Each row is a point. Each copy is the shape, with its points in the same order, turned, moved and blurred by noise. Some copies are also mirrored. Which?

Shape (8 x 2):
[[ 0.13 -0.21]
 [ 0.28 -0.18]
 [ 0.21 -0.35]
 [ 0.20  0.58]
 [ 0.12  0.38]
 [ 0.06  0.32]
 [-0.09 -0.60]
 [-0.19 -0.47]]
Copy 1 (8 x 2):
[[ 0.05 -0.25]
 [ 0.17 -0.31]
 [ 0.07 -0.48]
 [ 0.39  0.41]
 [ 0.28  0.25]
 [ 0.17  0.24]
 [-0.35 -0.54]
 [-0.37 -0.41]]
Copy 1 is: only turned
Copy 2 (8 x 2):
[[ 0.18 -0.07]
 [ 0.27  0.01]
 [ 0.34 -0.08]
 [-0.23  0.48]
 [-0.18  0.31]
 [-0.23  0.26]
 [ 0.34 -0.56]
 [ 0.18 -0.50]]
Copy 2 is: only turned
Copy 3 (8 x 2):
[[ 0.32 -0.18]
 [ 0.38 -0.12]
 [ 0.40 -0.34]
 [ 0.00  0.46]
 [ 0.06  0.34]
 [-0.04  0.26]
 [ 0.26 -0.70]
 [ 0.16 -0.59]]
Copy 3 is: only turned

Shape (9 x 3):
[[-0.07 -0.26 -0.34]
 [ 0.16  0.34  0.00]
 [-0.02 -0.46  0.17]
 [ 0.19  0.28  0.04]
 [-0.06  0.14  0.31]
 [-0.33 -1.02 -0.03]
 [-0.06  0.33 -0.05]
 [-0.02  0.33  0.29]
 [-0.35 -0.27 -0.12]]
Copy 1 (9 x 3):
[[-0.19 -0.42 -0.14]
 [ 0.19  0.16  0.03]
 [-0.25 -0.49  0.44]
 [ 0.15  0.05  0.03]
 [-0.03  0.18  0.35]
 [-0.72 -0.87  0.56]
 [-0.05  0.21  0.00]
 [ 0.11  0.30  0.19]
 [-0.50 -0.25  0.16]]
Copy 1 is: only turned
Copy 2 (9 x 3):
[[ 0.10 -0.53  0.02]
 [ 0.14  0.20 -0.04]
 [-0.01 -0.38  0.57]
 [ 0.17  0.20  0.05]
 [-0.14  0.15  0.27]
 [-0.11 -1.03  0.63]
 [-0.05  0.09 -0.11]
 [-0.17  0.24  0.14]
 [-0.22 -0.48  0.15]]
Copy 2 is: only turned
Copy 3 (9 x 3):
[[ 0.18 -0.06  0.26]
 [-0.07  0.30 -0.33]
 [ 0.27 -0.47 -0.15]
 [-0.02  0.26 -0.38]
 [-0.13 -0.13 -0.47]
 [ 0.38 -0.90  0.33]
 [-0.22  0.20 -0.25]
 [-0.21  0.06 -0.55]
 [-0.06 -0.34  0.14]]
Copy 3 is: mirrored

Shape (6 x 3):
[[ 0.35 -0.43  0.37]
 [-0.39  0.45 -0.11]
 [-0.16  0.01 -0.08]
 [ 0.42  0.06 -0.10]
 [-0.19  0.71 -0.05]
 [-0.10  0.30 -0.09]]
Copy 1 (6 x 3):
[[ 0.54 -0.37 -0.04]
 [-0.57  0.14  0.13]
 [-0.26 -0.18 -0.08]
 [ 0.12  0.01 -0.47]
 [-0.52  0.44  0.01]
 [-0.29  0.12 -0.12]]
Copy 1 is: only turned
Copy 2 (6 x 3):
[[ 0.21 -0.40  0.44]
 [-0.34  0.61 -0.05]
 [-0.21  0.08  0.03]
 [ 0.26  0.00 -0.14]
 [-0.05  0.80 -0.07]
 [-0.12  0.39 -0.05]]
Copy 2 is: only turned
Copy 3 (6 x 3):
[[ 0.55 -0.12  0.18]
 [-0.67  0.23  0.32]
 [-0.24 -0.08  0.20]
 [ 0.02  0.23 -0.18]
 [-0.63  0.55  0.35]
 [-0.42  0.19  0.23]]
Copy 3 is: only turned

Shape (7 x 4):
[[ 0.33 -0.12 -0.44 -0.08]
 [ 0.03 -0.13  0.47 -0.16]
 [ 0.07 -0.16 -0.10  0.26]
 [-0.23  0.31 -0.42  0.45]
 [-0.41  0.38  0.06 -0.19]
 [ 0.61 -0.30 -0.62  0.39]
 [-0.49 -0.03 -0.07 -0.17]]
Copy 1 (7 x 4):
[[ 0.36 -0.14  0.02 -0.24]
 [-0.15  0.13  0.54  0.30]
 [ 0.13 -0.12 -0.05  0.29]
 [-0.18 -0.09 -0.62  0.10]
 [-0.65  0.10  0.01 -0.02]
 [ 0.79 -0.22 -0.24 -0.01]
 [-0.51 -0.29  0.11  0.04]]
Copy 1 is: only turned
Copy 2 (7 x 4):
[[ 0.51  0.18 -0.11  0.08]
 [-0.14 -0.31  0.41 -0.03]
 [ 0.15 -0.16 -0.23 -0.02]
 [-0.17  0.34 -0.63 -0.01]
 [-0.43  0.33  0.13  0.19]
 [ 0.83  0.01 -0.54 -0.14]
 [-0.27  0.09 -0.01  0.46]]
Copy 2 is: mirrored
Copy 3 (7 x 4):
[[ 0.55  0.06 -0.36 -0.30]
 [-0.04  0.10  0.37 -0.23]
 [ 0.44 -0.09 -0.05  0.05]
 [ 0.40  0.16 -0.46  0.53]
 [-0.25  0.37 -0.18  0.17]
 [ 1.10 -0.12 -0.36 -0.20]
 [-0.26 -0.05 -0.28  0.04]]
Copy 3 is: only turned
Copy 4 (7 x 4):
[[ 0.17 -0.15 -0.38 -0.18]
 [ 0.41  0.15  0.40  0.16]
 [ 0.06 -0.16  0.01  0.01]
 [-0.58  0.07  0.00 -0.25]
 [-0.04  0.65  0.23 -0.11]
 [ 0.18 -0.70 -0.50 -0.30]
 [-0.07  0.47  0.05  0.28]]
Copy 4 is: mirrored

Shape (12 x 6):
[[ 0.24 -0.02  0.22 -0.36 -0.22  0.26]
 [ 0.11  0.04  0.50  0.15 -0.12 -0.05]
 [ 0.07 -0.08  0.15 -0.18 -0.32  0.17]
 [-0.12 -0.07 -0.27  0.54  0.75  0.15]
 [-0.25 -0.34 -0.50 -0.05 -0.31 -0.14]
 [ 1.16 -0.05 -0.23  0.19 -0.02  0.07]
 [-0.09 -0.19 -0.34  0.48  0.00  0.14]
 [ 0.28  0.19  0.14 -0.60  0.16  0.19]
 [-0.16 -0.41 -0.24  0.15 -0.31 -0.35]
 [-0.22  0.18  0.65  0.54 -0.26 -0.62]
 [-0.06 -0.05 -0.47  0.15 -0.18  0.19]
 [-0.28 -0.40  0.25  0.31 -0.28 -0.32]]
Copy 1 (12 x 6):
[[-0.05  0.44 -0.24 -0.04 -0.26  0.38]
 [-0.31  0.51  0.14 -0.37 -0.03  0.18]
 [-0.10  0.31 -0.06 -0.03 -0.27  0.20]
 [-0.04 -0.42 -0.08 -0.41  0.82  0.08]
 [ 0.23 -0.27 -0.05 -0.02 -0.31 -0.37]
 [ 0.45  0.69  0.12  0.46  0.61  0.22]
 [-0.02 -0.30  0.19  0.02  0.28 -0.09]
 [ 0.02  0.48 -0.64 -0.15 -0.03  0.35]
 [ 0.23 -0.06  0.21 -0.19 -0.24 -0.40]
 [-0.61  0.52  0.52 -0.63  0.05 -0.43]
 [ 0.00 -0.19 -0.13  0.19  0.07 -0.18]
 [-0.09  0.08  0.48 -0.51 -0.30 -0.18]]
Copy 1 is: only turned
Copy 2 (12 x 6):
[[ 0.04  0.38  0.32 -0.37  0.12  0.16]
 [-0.20  0.05  0.39 -0.02  0.11 -0.24]
 [ 0.17  0.36  0.21 -0.17  0.12 -0.02]
 [-0.08 -0.63 -0.46  0.28 -0.12  0.30]
 [ 0.44  0.43 -0.49 -0.02 -0.12 -0.18]
 [ 0.21 -0.39  0.25 -0.89 -0.58 -0.03]
 [ 0.42 -0.22 -0.26  0.19 -0.12 -0.05]
 [-0.30  0.40  0.19 -0.42 -0.07  0.47]
 [ 0.27  0.26 -0.40 -0.01 -0.06 -0.50]
 [-0.40  0.06  0.33  0.46 -0.05 -0.85]
 [ 0.49  0.12 -0.20  0.06 -0.25  0.09]
 [ 0.06  0.16 -0.13  0.18  0.27 -0.64]]
Copy 2 is: mirrored

Shape (12 x 8):
[[-0.27  0.20  0.15 -0.28 -0.19  0.17 -0.41  0.27]
 [ 0.47 -0.23 -0.07  0.37 -0.10  0.07 -0.02 -0.06]
 [-0.31  0.06  0.55 -0.62 -0.40 -0.27  0.43  0.25]
 [ 0.09 -0.35  0.31 -0.28 -0.08 -0.85 -0.27 -0.14]
 [ 0.54 -0.07 -0.14  0.12 -0.67 -0.48  0.05  0.22]
 [ 0.20 -0.34 -0.34 -0.38  0.14 -0.19  0.33 -0.23]
 [-0.32 -0.26  0.07  0.18 -0.45  0.21 -0.04 -0.05]
 [-0.06  0.44 -0.06  0.02  0.19  0.07  0.00 -0.47]
 [ 0.13 -0.51  0.13 -0.26  0.37 -0.23  0.12 -0.53]
 [-0.29 -0.61 -0.19  0.42 -0.22  0.07  0.33  0.22]
 [ 0.07  0.25 -0.38  0.28  0.34 -0.43  0.22 -0.23]
 [-0.30  0.29  0.64  0.01 -0.13 -0.43 -0.12  0.29]]
Copy 1 (12 x 8):
[[-0.09  0.25  0.39 -0.06 -0.01 -0.15  0.20  0.57]
 [ 0.39 -0.33 -0.12  0.46 -0.11  0.15 -0.02  0.08]
 [-0.34 -0.08  0.12 -0.65 -0.17 -0.29  0.87  0.18]
 [-0.26 -0.81  0.45 -0.01 -0.30 -0.29  0.07 -0.02]
 [ 0.12 -0.76 -0.32  0.08 -0.34 -0.24  0.07  0.45]
 [-0.23 -0.39 -0.20 -0.24  0.02  0.26 -0.12 -0.25]
 [-0.19  0.13  0.00  0.33 -0.46  0.18  0.33  0.30]
 [-0.01  0.35 -0.03  0.05 -0.22 -0.36 -0.20 -0.24]
 [-0.17 -0.41  0.31 -0.04 -0.21  0.23 -0.04 -0.70]
 [-0.31 -0.21 -0.29  0.58 -0.14  0.40  0.57  0.09]
 [-0.14 -0.21 -0.40  0.30  0.08 -0.47 -0.23 -0.40]
 [-0.13 -0.11  0.39  0.01 -0.10 -0.75  0.59  0.29]]
Copy 1 is: only turned
Copy 2 (12 x 8):
[[ 0.01  0.26 -0.10 -0.53  0.06  0.22 -0.24  0.46]
 [ 0.43 -0.20  0.17  0.07 -0.10 -0.31 -0.09 -0.17]
 [-0.39  0.34  0.64 -0.18  0.02  0.26  0.39  0.74]
 [-0.03  0.20  0.40 -0.36  0.31 -0.85  0.30  0.49]
 [ 0.63  0.12  0.47 -0.05 -0.49 -0.45  0.20  0.30]
 [-0.20 -0.19  0.03 -0.15 -0.24 -0.40  0.66 -0.06]
 [-0.14 -0.19  0.18 -0.03 -0.24 -0.07 -0.46  0.30]
 [-0.26  0.50 -0.23  0.04  0.00 -0.17 -0.08 -0.24]
 [-0.43 -0.20  0.17 -0.17  0.32 -0.58  0.40 -0.16]
 [-0.04 -0.64  0.06  0.35 -0.24 -0.14 -0.09  0.45]
 [ 0.03  0.35 -0.41  0.39 -0.08 -0.50  0.32 -0.01]
 [ 0.04  0.53  0.29  0.01  0.41 -0.02 -0.12  0.74]]
Copy 2 is: only turned

Shape (14 x 8):
[[-0.47 -0.43 -0.11  0.60 -0.11  0.06  0.04  0.57]
 [ 0.20  0.17 -0.10 -0.30  0.21  0.31  0.36 -0.40]
 [-0.40 -0.18 -0.38  0.18 -0.29  0.08  0.00  0.06]
 [-0.53 -0.36 -0.18  0.09 -0.20 -0.07 -0.43  0.14]
 [ 0.21  0.09  0.09  0.07  0.53  0.10  0.05 -0.76]
 [ 0.02 -0.35  0.08  0.27 -0.19 -0.55 -0.47  0.04]
 [ 0.17 -0.08  0.38 -0.16 -0.07 -0.07  0.18 -0.27]
 [ 0.23 -0.29 -0.09 -0.54  0.66  0.15  0.24 -0.26]
 [ 0.32  0.27  0.00 -0.11  0.50  0.63 -0.07 -0.19]
 [-0.47  0.14 -0.08  0.16 -0.01 -0.41 -0.24  0.38]
 [ 0.47  0.16 -0.42 -0.26  0.58  0.21  0.40 -0.60]
 [ 0.52 -0.07 -0.34 -0.47  0.19  0.46  0.11 -0.35]
 [-0.45  0.08 -0.24 -0.02 -0.04  0.24  0.02  0.43]
 [-0.68 -0.22 -0.07  0.04 -0.05  0.21 -0.13  0.04]]
Copy 1 (14 x 8):
[[ 0.10 -0.39  0.42  0.20 -0.42  0.33  0.61 -0.45]
 [-0.09  0.05 -0.20  0.12  0.54  0.24 -0.42  0.07]
 [ 0.25 -0.18 -0.16  0.11 -0.22  0.50  0.25 -0.37]
 [ 0.22 -0.42 -0.15 -0.18 -0.56  0.27  0.25 -0.30]
 [-0.21 -0.06  0.03 -0.05  0.26  0.13 -0.90 -0.25]
 [ 0.35 -0.27  0.16  0.08 -0.89  0.15 -0.26 -0.03]
 [ 0.11 -0.11  0.18 -0.06  0.07  0.30 -0.43  0.35]
 [-0.01 -0.53 -0.23  0.19  0.54 -0.21 -0.50  0.10]
 [-0.64  0.07 -0.20  0.06  0.32 -0.12 -0.32 -0.04]
 [ 0.48  0.08  0.12 -0.14 -0.45 -0.08  0.24 -0.31]
 [-0.11  0.03 -0.38  0.46  0.65  0.03 -0.76 -0.15]
 [-0.31 -0.16 -0.59  0.39  0.38  0.16 -0.44  0.24]
 [ 0.09 -0.03 -0.13 -0.03 -0.02  0.09  0.55 -0.24]
 [ 0.11 -0.37 -0.08 -0.33 -0.13  0.36  0.26 -0.38]]
Copy 1 is: only turned
Copy 2 (14 x 8):
[[-0.05 -0.65  0.03 -0.10  0.42  0.57 -0.50  0.47]
 [ 0.02  0.29  0.06  0.08 -0.01 -0.32  0.48  0.37]
 [ 0.12 -0.39 -0.40 -0.05  0.04  0.30 -0.06  0.38]
 [ 0.02 -0.38 -0.40 -0.32 -0.10  0.44 -0.26  0.05]
 [-0.14  0.46  0.08  0.42 -0.07  0.12  0.52 -0.09]
 [ 0.24 -0.33 -0.24  0.18  0.11  0.30 -0.41 -0.55]
 [-0.08 -0.08  0.03  0.17  0.10 -0.36  0.26 -0.16]
 [-0.05  0.49  0.45  0.08 -0.46 -0.19  0.22  0.18]
 [ 0.09  0.66  0.34 -0.18  0.17  0.24  0.59  0.23]
 [-0.09 -0.03 -0.45 -0.09  0.32  0.21 -0.63  0.06]
 [ 0.27  0.60  0.27  0.53 -0.26 -0.18  0.51  0.49]
 [ 0.51  0.35  0.25  0.03 -0.35 -0.13  0.62  0.29]
 [-0.03 -0.05 -0.21 -0.45  0.20  0.18 -0.23  0.56]
 [-0.33 -0.27 -0.27 -0.27 -0.07  0.32 -0.03  0.33]]
Copy 2 is: mirrored
Copy 3 (14 x 8):
[[-0.38  0.22  0.07 -0.04  0.21  0.79 -0.50  0.35]
 [ 0.24 -0.25  0.27 -0.28  0.16 -0.32 -0.26 -0.38]
 [-0.42 -0.02 -0.01 -0.52  0.07  0.46 -0.43  0.04]
 [-0.67  0.39 -0.20 -0.39  0.12  0.40 -0.29 -0.15]
 [ 0.06 -0.26 -0.11 -0.04  0.49 -0.69 -0.21 -0.22]
 [-0.30  0.18 -0.70 -0.01  0.30  0.42  0.01 -0.02]
 [-0.07 -0.29  0.03  0.07  0.20  0.02  0.23 -0.35]
 [ 0.34  0.06  0.36 -0.21  0.64 -0.25 -0.23 -0.64]
 [ 0.15  0.08  0.22  0.13 -0.02 -0.57 -0.49 -0.35]
 [-0.25  0.49 -0.17 -0.36  0.09  0.35  0.01  0.36]
 [ 0.58 -0.29  0.12 -0.32  0.37 -0.50 -0.48 -0.40]
 [ 0.37 -0.17  0.07 -0.22  0.10 -0.24 -0.48 -0.80]
 [-0.25  0.35  0.35 -0.44 -0.20  0.36 -0.36  0.06]
 [-0.65  0.22  0.20 -0.40  0.20  0.21 -0.35 -0.04]]
Copy 3 is: mirrored
